Each wall is flat, endless, passes through zero and stands at right angles to its row. A trip goes straight from one point to another. Which walls does it cross, in order?

Walls:
(1): [ 13 -48]
(2): [-34 -43]
(3): [-18   0]
(4): [-10 -18]
(5): [22 61]
(6): [ 4 29]
(7): [60 27]
(8): [-57  71]
Trips:
[25  0] to [-28 -44] -> 6, 5, 4, 2, 7, 3
[11 53] to [-49  66] -> 3, 7
[-15  -6] to [-13  55] -> 1, 6, 5, 4, 2, 7
[-29   0] to [34  7] -> 6, 5, 4, 2, 7, 3, 8, 1

Walls:
(1): [ 31  -8 -11  26  16  18 -46   4  -7 -14  20  47]
(2): [-34   1 -31  50 -27  69 -12  50 -10  66 -22  15]
(3): [ -5  -5 -26 -17  50   6  15  17   8   6   3 -27]
(4): [-17 -56  42  19  -6  29 -36  28 -45  19  42 -41]
(5): [ 27 -27  22  -1  -9 -25 -21 -36  -2   5   0  27]
(6): [ 26 -31 -19 -26   1 -21  28  12 -19  19  36   2]
(7): [ 33   6 -17 -22  18  13   9   5  -1 -25 -31 -25]
(8): [ -6   5   7  30  -9 -22 -25 -28  14  23 -10 -19]
(9): [  2  -2  -1  14 -19 -19   9  22  17   2  -6   9]
(10): [  7 -31  -9 -30  27   8 -17  23 -26 -20 -18  27]
Trips:
[  1  35  74  -1 -27  -8 -18  -3  21 -12 -35 -32] to [  5 -24   7  25  14  39 -12 -19  26  24 -41  -3] -> 2, 9, 1, 3
[ 22  16 -46  19   7 -23   9  -8  15   4 -11 -15] to [ 27  -4  32  35   9 -24  15 -27 -43  -2 -31  -7] -> 5, 3, 6, 9, 4

Walls:
(1): [ 13 -35  30  -2  12  -5  -1  15  15  21  23   0 -33  45 -40  12   3  11
   0  72  44 -31  -9 -51  16 -21 -16   2 -16 -17 -19  30 -12 -10 -12  15
  38  33 -18   9  -1  -2  27  30 -26  23  55  39]
(2): [  2  51  33  14  16  41   7  11 -32 -29 -41 -34   9  11 -10 -29  -6   2
 -40  17 -57 -43  -6 -16  16  18  49 -30   2 -42 -35 -30  28  59 -22 -12
   2 -16   2  35  13  46  -1 -15  20  10 -22 -15]
(3): [ 43   5   8  34  24   0   6 -30 -14  -2   0 -17 -25  12 -53 -23  -9   3
  17 -27   1   7   5 -21 -26  16  25  32  39 -55 -16 -20 -39  -5  -4   4
  -4 -55  28  14  30   6  -1  -5   6   5  13 -12]
(4): [-15   9   2  -9 -10  16 -39  -1  -7 -19   3 -21 -15 -26 -19   1 -17 -15
 -23  29  22   3   4   3 -43 -43   2  53  23  10 -23 -50  -4 -44 -36  36
 -33 -10 -15 -14  32 -16 -11  17  36  15   0 -24]
(5): [-12  32   9 -13 -38 -20  -2  -7 -30  10  20 -13  30 -19  15   6  26  53
  -1  -8  -1 -22 -62  21  36  14 -24 -16   3  35  25  37 -24  10 -32  31
  26 -36  19 -32  20   0 -50 -53   5 -47  -1 -26]
(6): [  2   1  29  43 -32  -1   0   1   9 -38  -3  -9 -64  -2  39 -10  36   2
  23  18 -16 -49 -34 -29  38  10   6 -20   6 -42 -34  33 -10  31 -12 -11
   0  -4  29 -52  46 -17  31 -17  42   2  16  37]
(7): [-19 -12 -32 -16 -18  12  -5 -19  70 -47 -19  60   7  -7  -5  -2 -65  -1
   5 -18  -4 -14  38 -29   8 -62   3  -2 -38  10  33 -21   2 -75  23  35
  15  11  -4 -16 -41 -29  23 -14 -35 -19 -18 -23]
(8): [-28   0  14  16 -29  21  -7  -4  -5   3  33  32  12  64 -57 -45   9  69
   1   7 -49   2 -34 -31  29   9   4  18  -9  32  22  -7   8   6   1   9
  15   3 -20   7  -9 -30 -15 -18  -6  -8 -35 -52]
Trips:
[  2   8 -36 -20   9  30 -50  -2 -16 -32  51  -3  15 -10  41  -1  13 -25
 -28 -29  -2  -1  28 -20  54   2  47  -9 -43 -43 -14 -28 -15 -58  25 -12
  23  34 -15  28   2 -11   9 -24  54  41  41 -26] to [ 45  33  -3  -8 -33  30  -1 -30  47 -14 -27  37 -28  18  29  23 -19  26
  18   6 -15  -4  13  19  52  -7  11  21  16 -29   9 -53   0 -26  -1  42
   5  -5  -3 -11  33  20 -26  15  37  -6   3  -1] -> 3, 8, 5
[ -7  57  39  -5  12  11 -18 -25  13   7  33  27 -16 -33  18  11 -35 -17
   7  29 -38  11  26   7  23   6  31  33  38  75  95 -16 -35  -1  21 -12
 -57 -40 -13 -41  13  -2 -48 -30  24 -18 -18   8] to [-29 -34 -36 -10 -14 -45  27   3   7 -30   7  37  37 -35  17 -24  27  -1
  28  52 -64  32  24 -18   5   6 -23   3  -5 -47  40  19  35 -40  -1 -31
 -14 -75  29 -25   8  22  35  36 -29   9 -36 -25] -> 4, 5, 6
[-10 -36  -9   0 -11  -7 -21  11  22  36 -15   9 -20  23 -27 -15 -39  63
 -53  -7 -35 -33  13  16  -1  -9  13 -38 -20  -6  21  16  21 -25  -7   5
 -40 -31  -3  -3   2 -26  33  28  47 -27  -7  29] to [-30   3 -13  42 -14 -26 -25  -6 -21   7  20  30  -4  79  -1  -9  13  -4
  -4  25 -75   7  21 -18 -23  31  -1 -36 -11 -16  48  17   5  -3  -5 -50
  34  -8 -43 -12  20  12  17 -13 -33  20  33  45] -> 4, 7
[-25  19  28 -17  10 -28  -5  32   8 -23 -19   5 -48  -4 -63  13   6   4
  26   9   0  21  41   6 -11   2  14  -3  18  46  20 -12 -10 -34  26  65
  41  41 -48   2 -33  37  33  28 -26 -39  -7  22] to [ 52 -73  63 -54  -2 -52  41  -6 -20  35  41   7 -20  -7 -15   2  23 -37
 -17  23 -15  37  20   1  -6 -22 -37  -2 -30  -7  -3  20  23  39  31 -10
  28 -20 -61  21   5  -6 -43 -18  42  25   8  25] -> 4, 8, 7

Walls:
(1): [-55  13   7  13   6  18  25  -9   0 -40 -21  41 -46   1  45  38  -2  65
 -56   4  -4 -11 -41   1  37  45 -41  -8 -38  -6   0   5   9 -28 -22  10
  32  15  58  -6  -2  37 -15  72 -12 -12  17  35]
(2): [ 65 -23 -35  35  -4  43  25 -54   6 -12  24  26  -7  19   6   9  17 -51
  27   0 -23  72 -32  19  20 -34  32 -10 -28  13  18  -2  36  23  -7  28
  66   6  22   7  -8 -29  26  26   0 -24  40  74]
(3): [ 41  -6 -16 -21 -28  47 -15  21  -5  13 -54 -44 -17 -71  18   2 -28 -28
 -16 -16   2 -15 -15  26  42   1  20 -18  -5  15  39  16  -2  18 -41 -65
 -30  34 -13  19 -19   7 -22  22  58 -11 -20 -34]
(4): [ -3 -27 -66 -10  31 -15  14  13  24  18 -12   1  46  29  -1 -19  15  -3
  40  -9   8 -13  -7  10 -21  21  19 -22  -4   1 -10  28   3   3  30 -10
  10 -64 -19 -52  52 -13 -10   3 -33  13  33  18]
(5): [-31  36  51  -8 -26  11 -33 -38   1  29  -6 -15  47 -14  -1  35   8 -37
  21 -50  28  -7  30   7  18  65  13 -28  12  60  -4 -11  -7  45  -5   6
   1  24   3 -30  38  -6 -18 -14 -16 -16  19  41]
(6): [ 20 -24  31  12 -33  22  16  20  16  43  18  15   4  26  46 -13 -51  31
  47 -22  20  15 -61  -6  10 -35  15   1  29   7 -47  43  18  50   1   6
  -5 -43 -33  12  22  55  31  35  34  25  10 -16]
(7): [-53  -1  29  35   6  27 -28 -23 -40  23 -23 -47   7  10  19 -30  31 -27
  -7  27 -29   2  40  20  16 -41  29  -9  13  29  23  18  17  21 -23 -17
  24   1  26  -9  -2   8  -7 -10  33 -39  -4  23]
(8): [-22  -2 -71  -7 -20 -32 -16   1 -13 -57  -9 -25  -1  17 -36   4 -35  29
  59 -15 -53 -15  18  -8 -11 -35 -18 -38  -3   2 -13  25 -14  22 -21  21
  70  -5 -41  14  18 -16  49   5 -30 -33 -12  35]
(9): [ 22  43 -15 -11  31 -11  19 -14  23 -19 -21 -20  39 -20  -9   5 -26  36
 -32 -25  46 -13  -2 -37 -19  46  15  18  79 -34  -5  18  16   1 -40  -6
 -14   6  15  -3  -2 -50  -6   0 -38   6 -15   7]
(10): [-34  31 -15   3  20 -25 -30  18  17 -43  10  20  43 -58  14 -23  -1  41
 -32 -40  -2 -15 -18 -11   7  -8  29  35  51  -1 -63  26  33 -10 -13   2
  52 -10   5 -36  42  20 -32  -6 -35 -17   9   7]
Trips:
[ 21  19 -33  -2  36   4  23  15  -5 -14 -47  13  28  -3 -53 -29 -10  35
  15 -22  20  35 -28  -3  -5  37   5   0 -43  12  -2 -25   6 -51 -42  41
 -20 -13   8 -17   1 -48  19  -8 -16   1  18 -23] to [-18 -17  23 -13   6  49  29  70  30 -40 -18 -44  -7  28  18 -45  -5  -6
   8  17  24 -16  33 -56  20   2 -30   2  28 -31 -17  21  20 -51 -76 -15
  41  25  17  12 -32  21   8  10  54 -15  -3   3] -> 2, 3, 4, 7, 6
[ 30  -4 -53  34 -30  -1   0  64  24 -28  -3 -13  39  13 -37  40  -7 -29
 -11   0 -15  23  38 -17 -12 -25 -20 -45  18 -42  10 -54  50 -19 -30 -27
 -13 -29  14  18  -3  36 -17   2 -30  30   7   1] to [  7 -56  -3  -6  17  -2  18  46 -10  19  12 -19  -2  20  44  -4   6  -6
  33  36 -24 -39 -54  46  68 -17 -19   9 -15  59 -19 -29 -22  31  26 -15
 -22 -32  16 -15   6  52  -8 -10   0 -12  20  43] -> 9, 6, 7, 1, 8
[ 24  25  -7  12  -3  23 -24 -33   0 -21 -23  34  50  29   2   4  -1 -31
  71   5 -27  12   5   3   7   0 -16  -5 -23  24 -19 -35 -33 -36 -37 -57
 -56  -6 -22  50 -15 -39   5 -20  17 -18  23 -25] to [ 60  -1  42 -57  26   2  -7  -3 -13  51   6 -25 -43  51 -27 -30  -7  26
  14 -13  -3  13  -9  -8  -8 -33  72 -52   2  65  24 -22 -20  -7  25  18
  34   3   5 -54 -35 -25 -13   9  -3   2 -17  73] -> 7, 4, 3, 6

Walls:
(1): [ -5 -33 -12  19 -20   5 -13 -22  27 -30  51  -5 -67  -9  21 -82 -41 -36
  -4  49  10  36  19  61  15  21 -19 -31  11   0  23  -2   6  61   0  44
 -18   4  76  19 -59 -18 -20  16  22 -15  31  10]
(2): [-14  10   5  33 -27 -10 -19  12  10  23 -17  42 -49 -29  32 -16  90  70
 -24  28  18 -12  55  53  22 -33  32 -31  14 -18  19   6 -21 -48  49  56
 -58 -45  -2   0  37 -29   5 -56 -32 -54   1  40]
(3): [-11   3 -53 -34  20 -82 -30  47  19  72  24 -24  22  37   3  29 -22  35
   1  31  23 -55  25 -66 -74 -22  -5  12  18   6  32 -38  19 -64  18  14
 -27   0   3 -14  -3  20 -16 -25 -56 -36   3  -8]
(4): [-21 -30   8  -4 -44  39 -30   7  69 -20   4 -23   7 -16   0   8   7  53
 -26   2 -25  -6   6 -25  -5   2 -30 -22  44 -57  -4 -17 -52 -12   6 -34
  18 -28 -13   2 -81  36  29  14  -3 -15  33 -60]
(5): [-39  -1  33  23 -47  30  -4  44   1  -8 -12  36  30  33  -3  31 -46  -1
  46  11 -27  25  -6 -22 -11  45   5   7  -5 -21 -18   8 -33 -72  28 -10
 -11  39  21  19   3  -7  36   0  63 -91  66  15]
(6): [ 43  41 -53   6 -44  -5 -64 -31 -23 -66 -20  34 -20 -53  39  52  42   0
  31 -14  -1  10   1  37  13 -20 -24 -23  21 -31 -12  -9 -24 -11  10  -3
  46  25  -2 -25  -6  61  -5 -25  -8  23  40  18]
(7): [ -1 -21 -16  34 -30 -16  -9  31  11 -14   5 -27  33  17 -19  11  54  60
 -12  13  40 -38   5  34 -63 -22  38  63 -44 -55  17  25   9  29 -10  34
  16  -2  -6  -3  49 -45 -56  56   0 -15 -27   6]
(8): [ 39 -15 -36 -68  61  -3 -55  20  -1   1 -15  77  10  26 -17  21  -1  29
  13  22 -18 -65 -35 -44  -2  -2  13 -25  12 -14 -45  46 -10 -15 -27 -28
   5   5  -5 -23  10 -12  13  22 -53   6  27  20]
Trips:
[ 27 -42  30  12 -17 -13 -43   1 -17   0  -3  12  14 -34  73   9  41   5
  13   7 -24 -72 -40 -16 -16 -15  57 -30  21  35  11 -26  -6  10 -12  -7
 -14  61   1  24  13  43  45 -26 -36  24  36  -4] to [-17  19  19 -22  16 -69  13  13  -5  -4  15   4  32  -3  11  20  12 -11
  68 -64 -10  35   5  22  63   7 -47   3  23   7  15   2 -45  -5 -94   4
  14  12  -6  58   0  15  39   0 -30   4  29 -57] -> 2, 5, 3, 8
[ -8 -47 -11  49 -45   4  18  -6  72 -35 -18  54 -54 -19  30 -72  -6 -28
 -60  20  -2 -49 -10 -31   6  22   2 -24   9 -58  -6 -54 -51 -25   7  23
  -8 -16  -7  10  23  36  14  -8  19  36   6  38] to [ 34 -21 -27  43  61 -27  16 -29 -18  13  81  58  -1 -21 -72 -31 -47   0
 -27 -89 -52  18  34  37  23 -13 -62  39 -17 -29 -12 -10 -46 -67 -64  62
 -35  20  54  -8  -2 -40  79  17   1  27 -40  11] -> 6, 5, 4, 8, 2
[-28   5   5  23 -35 -21  16   5   3  -7  42 -18 -14 -10   5 -35 -70  11
   2   9   2  14  -9  66  27  17  10  -7 -47   2 -14 -37  67  10 -18 -62
  15 -36 -42 -17  20  20 -59  17  -9  -3  22  30] to [-22  13 -30 -26 -23 -26   8 -32  25  30  20  33  24  -6  19 -20  48  26
 -21  10   7 -20   4 -19 -60 -45  85 -31   6  -8 -21  42  25  22  -3 -15
 -49  17 -75  63  34 -49  25   7  -5  -6  -4   4] -> 2, 3, 1, 8

Walls:
(1): [  0 -16   7   6  20   9  32 -12 -20 -10 -14  -1  13   9 -25  -9  24  21
  12 -24  29  29   5  -3 -21  35  49 -11 -20  28   1   3   6 -37  -9 -35
 -30  17  10  21  40  -3   1  30  12  11   4   3]
(2): [-49  41  25 -24   1 -24  -3 -19  13  17  -2  -8  16   2 -20 -41 -28 -17
  10  23  42  13  -3 -10  -4  10 -22  10  17  45 -22 -16  21 -29  -6  19
  11  -1  15   1  -2  -4  -8   3  10  34  28  16]
(3): [-27 -54 -10 -22 -27   6  -3  -7   0   5  12  18 -10  29 -50  10 -28 -19
  -5 -42  22  31  -1  27 -35 -30 -24  21  22  40  26 -37  42 -29   4 -11
   4  20  10   5  15 -17 -10 -11 -22 -24   8 -11]
(4): [  2   3  -6 -19 -10  31 -18 -11 -13   4 -14  27  19  -3  -6  -5   5   6
  27 -16 -35  21  10  29  10  -4  16  15 -19  19  33  39 -30  39   1 -53
 -14 -10  16 -45  -8  51  -5 -51   5  -5   8   2]
(5): [-16   6  -4  -3 -17   9 -76  16 -20  -4  15  20 -24  33 -13 -37 -15 -26
  14   9 -32  -9  57 -15 -33   0  -5   2   5  20 -48 -53  11  -7  40  52
  -9  -5  -7  25 -12  20   9 -53   6  13 -10  25]
(6): [ 13  -6 -10  15 -31  36 -11 -12  -3  34 -16  17 -48  11  38  -9  22 -14
  -5 -17  -3   3 -12  27  -9  -5 -31  -3  14  20   0   6 -14  -6  17 -34
 -16   3  57   6 -24   7 -36   8 -18  22 -14  35]
(7): [ 30 -17  63 -10  32  -3 -29  -2 -17 -32  12  42   4 -21  16  11 -16  16
  15  30  25 -21 -38 -19  -7   7  -2  18 -24  -6 -10   8  28 -39  13  15
   3  23  17  23   0  -3  11 -16  -2  18   4   9]
(8): [ 28 -34  11  30 -24 -23 -22  25  -9   9   7 -20  39  -5  15  15 -23 -31
   5 -22 -28  17  -3  17   0  29  13  27 -39  17  38  47  -8  -9   5   3
 -15 -12   4  -3 -47  -2 -18  19  -2  22  18  -4]
(9): [ 14  -2 -40  -5  12 -28 -21 -20 -61  18   9 -30  -3  28  24 -19  -8 -26
  19  13  32 -48  27  -1  -3 -32 -14  -2  29   9  -3 -12  -3   6  15 -38
   6  -8   0  25 -11  10  10   0 -19  -3   3  35]
(10): [  9 -39 -19 -32  16 -27  12 -23 -27 -13  12   0 -29 -27  17  19 -11  -6
 -24   6  23 -24  -9 -15  34  -9  68  25  12   6  -9 -29  27 -38   6  21
   4  13  24   5  20  -9  -4  21  24 -11  -4  -7]
(11): [-12  29  31 -15 -18 -31 -16 -24  35  -2  37  -3 -19 -16  28  37 -14 -15
   6  11   6 -10  -1  -3 -18   1 -26 -44 -14 -16  45 -49 -14 -17 -22  -1
  -9   0  23   4  -3  -2 -13  10   2 -16 -20  -1]
(12): [ 43 -11  20 -13  24  11  27   4 -29 -40  39  57 -14 -22  21 -45  11 -13
  37  46 -13  -6 -24 -49 -23  16  17 -39  11 -20 -13  15  -1  -1  13  28
   3  17   9   3  -1   7  -6  -2 -28  -3  -5 -65]
Trips:
[-16  95 -10 -18  17  -1  11   3 -24   3   9 -23  17  -9  27   3  18  12
   8   6  44  -4  32  27  10  29   3  11  42 -42  -7   6 -34 -68  13  17
  14  36  -7  36   3   6 -23 -28   3  13  20 -23] to [-41  16 -40 -27  -5 -41   9 -53  10  28   8  36  60  -3   4 -31 -23 -24
  13  29 -15 -39  22 -25   1  -3 -26  38  19  28  13  10  34   1  10  14
  13  51 -20  21 -25 -37  30  17  21  41  14 -18] -> 1, 11, 3, 8
[-22  31  -3 -10   6 -29 -31 -16  59  -6 -30   6  22   9  -3 -24  -5   3
 -11  23 -21   4 -19 -23 -26  17  26  14 -19   8  36   3   1  15  12 -23
   4  13   1  -4   5  -3  16  37  10 -47  -9  19] to [-14 -11 -16  38  -5 -11  -4 -21  -5  13 -11  26  41  -3  -6  12  -4  17
  12  11  -5 -38  -6  -9 -16  -6  26   2 -19  13  -1 -32 -20 -21  -1  35
  -6  14   2 -27  -5  13  -2   2  17 -25 -29 -12] -> 10, 5, 7, 2, 12, 4
